Rows are points. Each table stands for the endless flat space through its points: a line for two points, a plane for three, and so on. The two share one point or none. Which?

First (3 x 4)
[[ 0.38  0.27 -0.03 -0.30]
 [ 0.50  0.39  0.03 -0.38]
 [ 0.34  0.03 -0.07 -0.30]]
Second (2 x 4)
[[ 0.19 -0.06  0.05 -0.50]
 [ 0.23  0.01  0.01 -0.42]]
They share: [ 0.31  0.15 -0.07 -0.26]

First (5 x 9)
[[ 0.20  0.40  0.19  0.16 -0.07  0.43 -0.13 -0.09 -0.23]
 [ 0.07  0.59  0.21 -0.06 -0.30  0.50  0.20  0.21 -0.18]
 [-0.04  0.21 -0.05 -0.01  0.01  0.38 -0.23  0.43 -0.19]
 [-0.02 -0.21 -0.11  0.01  0.17 -0.08 -0.37  0.31 -0.09]
 [ 0.15  0.36  0.32 -0.10 -0.17  0.21  0.26  0.21 -0.01]]
Second (2 x 9)
[[ 0.07  0.14 -0.04  0.04  0.17  0.13 -0.26  0.41 -0.26]
 [ 0.07  0.19  0.21  0.04 -0.13  0.48 -0.11  0.01  0.04]]
They share: [ 0.07  0.16  0.06  0.04  0.05  0.27 -0.20  0.25 -0.14]

First (4 x 12)
[[ 0.82 -0.08 -0.43  0.10 -0.35  0.56 -0.23  0.39  0.38 -0.39 -0.29  0.34]
 [-0.13 -0.29  0.03  0.08  0.35  0.07 -0.24 -0.07 -0.01  0.11  0.21  0.09]
 [ 0.51 -0.07 -0.50 -0.12 -0.18  0.42 -0.40  0.17  0.21 -0.19 -0.07  0.45]
 [ 0.67 -0.13 -0.40  0.04 -0.26  0.50 -0.26  0.31  0.33 -0.29 -0.17  0.35]]
Second (5 x 12)
[[ 0.11 -0.31 -0.03  0.33 -0.37  0.26 -0.21 -0.29 -0.11  0.17 -0.09  0.18]
 [-0.06 -0.20  0.17  0.44  0.25  0.59 -0.16 -0.08  0.08 -0.11 -0.45  0.53]
 [ 0.63 -0.27  0.01 -0.07  0.05  0.42 -0.52  0.15  0.16  0.03  0.17  0.12]
 [ 0.38 -0.04  0.25 -0.30  0.17  0.23 -0.36  0.28  0.56 -0.17 -0.01  0.25]
 [ 0.27  0.13  0.01 -0.05  0.33  0.14 -0.14  0.35  0.54 -0.43 -0.23  0.28]]
They share: no point

First (2 x 18)
[[ 0.18 -0.23  0.20  0.32 -0.09  0.16  0.21 -0.22 -0.39  0.12 -0.25 -0.21
  -0.02  0.36  0.05 -0.13  0.09 -0.08]
 [ 0.22 -0.18  0.14  0.27 -0.09  0.11  0.16 -0.25 -0.35  0.04 -0.19 -0.24
   0.05  0.34  0.12 -0.15  0.06 -0.09]]
Second (2 x 18)
[[ 0.50 -0.01  0.08  0.25 -0.03 -0.15 -0.10 -0.46 -0.25  0.14 -0.37 -0.06
   0.00  0.41  0.19 -0.41  0.24 -0.16]
 [ 0.10 -0.21  0.08  0.20 -0.13  0.20  0.25 -0.16 -0.35 -0.16  0.03 -0.41
   0.20  0.26  0.19 -0.01 -0.11 -0.06]]
They share: [ 0.26 -0.13  0.08  0.22 -0.09  0.06  0.11 -0.28 -0.31 -0.04 -0.13 -0.27
  0.12  0.32  0.19 -0.17  0.03 -0.10]

First (3 x 24)
[[-0.11  0.43  0.05 -0.32  0.00  0.18  0.26 -0.16 -0.29 -0.62  0.29 -0.02
   0.54  0.01 -0.20  0.03  0.09  0.43 -0.37 -0.12  0.32 -0.22  0.68 -0.14]
 [-0.11  0.28 -0.10 -0.02  0.35  0.33  0.41 -0.31 -0.54 -0.27 -0.06  0.28
   0.19  0.31 -0.05 -0.22  0.24  0.18 -0.32 -0.07 -0.03  0.18  0.38  0.16]
 [ 0.01  0.04 -0.38  0.30  0.11  0.21  0.21 -0.31 -0.22 -0.15  0.26  0.44
  -0.01  0.31 -0.33 -0.26  0.24  0.10 -0.20 -0.31 -0.35 -0.14  0.06  0.44]]
Second (5 x 24)
[[-0.01  0.71 -0.46  0.40  0.24 -0.10  0.36 -0.44 -0.32 -0.50  0.51  0.58
   0.16  0.06 -0.47 -0.18 -0.04  0.15 -0.71 -0.29  0.28 -0.33  0.03  0.27]
 [-0.19  0.34 -0.18  0.16 -0.22  0.18  0.35 -0.40 -0.17 -0.52  0.25  0.23
   0.48  0.19 -0.45 -0.39  0.01  0.14 -0.36 -0.56 -0.07 -0.06  0.27  0.22]
 [ 0.01  0.18 -0.12 -0.22  0.46  0.14 -0.15 -0.18 -0.41 -0.24  0.27  0.41
   0.02  0.27 -0.39  0.33  0.23  0.44  0.02 -0.20 -0.51 -0.42  0.47  0.42]
 [-0.12 -0.01 -0.18  0.18 -0.34  0.31  0.48 -0.13 -0.01 -0.32  0.30  0.00
   0.43  0.14 -0.27 -0.56  0.14 -0.08 -0.34 -0.39 -0.04  0.09  0.20  0.15]
 [ 0.19  0.24 -0.29 -0.21  0.20  0.32 -0.14 -0.15 -0.35 -0.14  0.00  0.24
   0.19  0.17 -0.60  0.11  0.00  0.25 -0.05 -0.32 -0.15 -0.30  0.53  0.42]]
They share: no point
